Every row gives one point. A path goes straight from each point to the next, and from the last back to the first. The post is the endless flat space through its rows: a point in 2 columns, a line in 3, a plane in 4, and so on, so that a path can go around it. How many times does the path go around the post? Going back the other way cancels.
In the rows, zero is written as 128.

Post, 2 rows:
[[154 129 135]
 [117 131 102]]
Path:
[[109 146  99]
 [182 140 114]
 [158 109 109]
 [136 116 100]
 [103 104 119]
 [144 114 144]
 [136 133 144]
 [147 162 147]
 [146 150 104]
 [146 113  90]
 [131 127  77]
 [117 113 102]
 [ 72 112 101]
 [189 138 214]
 [124 157  83]
 [110 137  81]
 [ 88  96  60]
 [124 107 128]
 [179  98 156]
 [105 113 141]
 [112 136 111]
 [114 159  82]
 [159 138 109]
 [134 166 113]
 [117 136 119]
 [164 118 157]
 [131 118 130]
 [136 129 161]]
Times around: 3

Post, 10 rows:
[[138 143 134 102 140 123 112 172 124 107 142]
 [139 123 111 132 129 185 105 119 153 136 119]
 [ 97 136 122 114 146 171 166 166 105 119 181]
 [112 121 126 147 132 154  91 152 139 134  82]
 [136 113  82 146 137 135  87 114 159 147  99]
 [137 136 125 123 137 135 132 134 141 133  93]
 [157  76 148 172  99 147 122 130 110 156 126]
 [114 110 126 169 127 165 108 114 123 117  88]
 [126 133 129  79 129 119 124 159  91 135 174]
 [106 124 177 134 162 131 135 146 135 131 141]]
Path, 30 rows:
[[142  53 220 152 116 163 136 124 101 144 160]
 [164 137  98 116 133 170 149 141 112  81 157]
 [143 156 124 126 132 190 133 185 132 116 130]
 [109 122 132 168 140 157 139  97 138 129 107]
 [118  92 130 181 117 109  99 179 141 131  87]
 [102 124 131 111 118 136 101 153 107 148 147]
 [ 94 151 146 142 161 151 132 131 142 171 104]
 [108 135 187 131 189  92  64 163 131 149 117]
 [121  77 150 174 171 171 166 122 157 170 135]
 [135 103  99 134 109 175 150 131 125 143 141]
 [ 92 124  92 139 126 111 100 150 112 116 114]
 [152 150 143 117 141 147 173  91 148 152 114]
 [150 159 128 100 180 130  82 130 189 142 142]
 [165 142  58  81 127 134 118 116 110 105 145]
 [100 149 144 139 192 112  85 152 128 120 120]
 [154 155 156 127 126 159 130 124 129 108 125]
 [137 113 141 142 111 165 145 169 127 119 163]
 [127 122 154 148 136 150 106 149 149  97  92]
 [151  88  91 125 137 138  90 143 146 165 103]
 [157 121  97 115 132 153 105 126 143 145 101]
 [103  62 129 141 126 130 104  99 124 182 119]
 [115 115 173 132 134 123  86 161 156 146 100]
 [126 110 135 136  61 169 145 160  98 124  83]
 [ 74 122 164 106 200  79  80 171 181 137 144]
 [121 138 124 102 147  80 110 148 135 123 126]
 [123 109 170 171 100 153  97 143 103 138 118]
 [128 121 144 147 166 161  93 148 180 169 109]
 [143 143  35 123 157 152 141 159 168 134  69]
 [112  86  93 118 123 159 139 122 142 162 114]
 [125 120 162 147 152 152 100 143 163  97 139]]
Times around: 1

Post, 17 rows:
[[154 129 118 130 143  95 106  96  96 124  87 145 116  90 142 159 142 142]
 [104 115 139  64 135 127 113 141 116 158 173 140 123 163 129  99 105 126]
 [ 94 135 107 110 133 141 115 164 123 128 131 128 134 120 151 179 139 100]
 [135 175 101 146 138 107  78 112 118 165 120 112 143  93 146 153 159 120]
 [133  96 145  92 108 144 103 133 104 118 146 138 140 178 121 144 151 105]
 [152 140 129  94 122 122 123 132 114 158 119 137 118 141 180 114 119 107]
 [105 151 165 119 103 136 137 102 150  97 161 160 171  77 122 151 127 124]
 [ 76 122  98  88 133 143 139 103 141 135 105 132 173 140 148 150 165 125]
 [ 78 121 117 115 131 138 155  97 100 187  84 154 129 147 142 124 142 139]
 [140 119 149 128 124 127 163 121 188 136 114 143 162 128 151 140 113 164]
 [152 110 162  91  99 133 134 117  88 133 115 125 134 126 127 101 126 160]
 [112 157 109 131 134  92 126  97 138 136 150  88 142 148 120 141 109 133]
 [132 104 109 132 117 144 120 126 124 115 148 152 113  95 128 134  96 126]
 [143 158 144  83  90 157  68 134 138 152 152 155 139 130 106 156  93 135]
 [123 101 130 142 126 145 135  98 179 142 102 123 128  84 153 170 120 143]
 [ 86  95 150 132  99 114 141 148 101 106  98 154 160 128 123 116 106 103]
 [110 137 114 116 151 125 101 125 108 143 161 101 149 167 152 150 109 125]]
Path, 31 rows:
[[121 136 195 110 142 159 114 122 127 132 117 173 121 130 146 229 145  94]
 [ 98 113 123  88 119 169 214 126  73 122 130 103 142 131 135 152 144 129]
 [130 119  86 133 193  97  87 103 169 169  66 179 102  74 160 172 197 107]
 [145 149  83 134 187  95 153 105 163 113 135 110 131 113 157 131  99 150]
 [115 104 145  92 134 167 159 111  70 119 152 209 119 150 108 154 137 124]
 [123 171 109 108 111 167 122 148 113 125 193 127 169  70  98  88 135 124]
 [140 168 168 131 159  86 150 106  85 114 149 144 143 115 157 143 160 108]
 [111  36 147 109  85 141 123 145 109 120 101 127 142 147  78 101  87 135]
 [104  99 164  96 112 124 121  88  73 150  93 147 145 147 140 131 127 121]
 [142 182 113 125 105  82  92 133 108 136  68 125 136  79 173 145 173 102]
 [113 113 174 109 106 177 105 138 114 155 137 147 131 137 188 124 130  83]
 [120 177 164 110 106 136 117 137  64 137 150 123 150 135 131 133 180  94]
 [139 121 127 101  98 176 144  82 114 138 119 117 119 145 140 117 147 127]
 [105 113 103  92 147 109 140  99 105 125  84 129  87 104 169 133 107 161]
 [113 157  92 144 118  74 153 102 163 105 122 132 115  82 159 183 132 115]
 [102 113 144 101 137 112  77 127  76 198  92 160 146 134 151 153 171 114]
 [143 125 145 110 114 131 103 105  95 156 119 177 113 112 138 105  93 175]
 [114 128 139 114 109 142 110 112 164 150  53 199 152 108 143 160 112 150]
 [101 142 103 120 132 153 109  96  85 168 129  83 115 118 117 100 103 139]
 [ 78 176 125 110 102 152 113  94 103 113 155  98 139 126 148 144 145  84]
 [137 150 162 101 112 126  80 113 137 143 117 138 142 126 149 184 177 140]
 [ 97 175 161 102 127 124 167 149 146  95 123 139 155 124 169 178 124 175]
 [107 174 134 113 117 117  86 110 134 124 142 143 132 122 161 149 114  86]
 [ 93 119 119 120 113 141  82  95 122 173 109 138 165 124 138 141 140 141]
 [ 95  36 109  97 129 151 116 100 172 136 112 128 122 162 112 213 107 140]
 [122 150 114 141 167  60 113 109 151 145 135 114 125 105 128 154 108 124]
 [126 136  86  97 127 129 168 114 137 139 141 145 101 144 106 134  89 113]
 [157 133  60  91 145 150  98  99 139 150 140 142 112 109 164 169  84 132]
 [111  92 199 155  80 145 130 111 117 140 119 136 137 134 150 168 102 117]
 [157 168 143  81 109 111  47 113 106 187 125 136 116 146 143 106 132 134]
 [116 113 153 110  96 149 156 160 162 135  92 122 147 134 164 128 157 110]]
Times around: 1
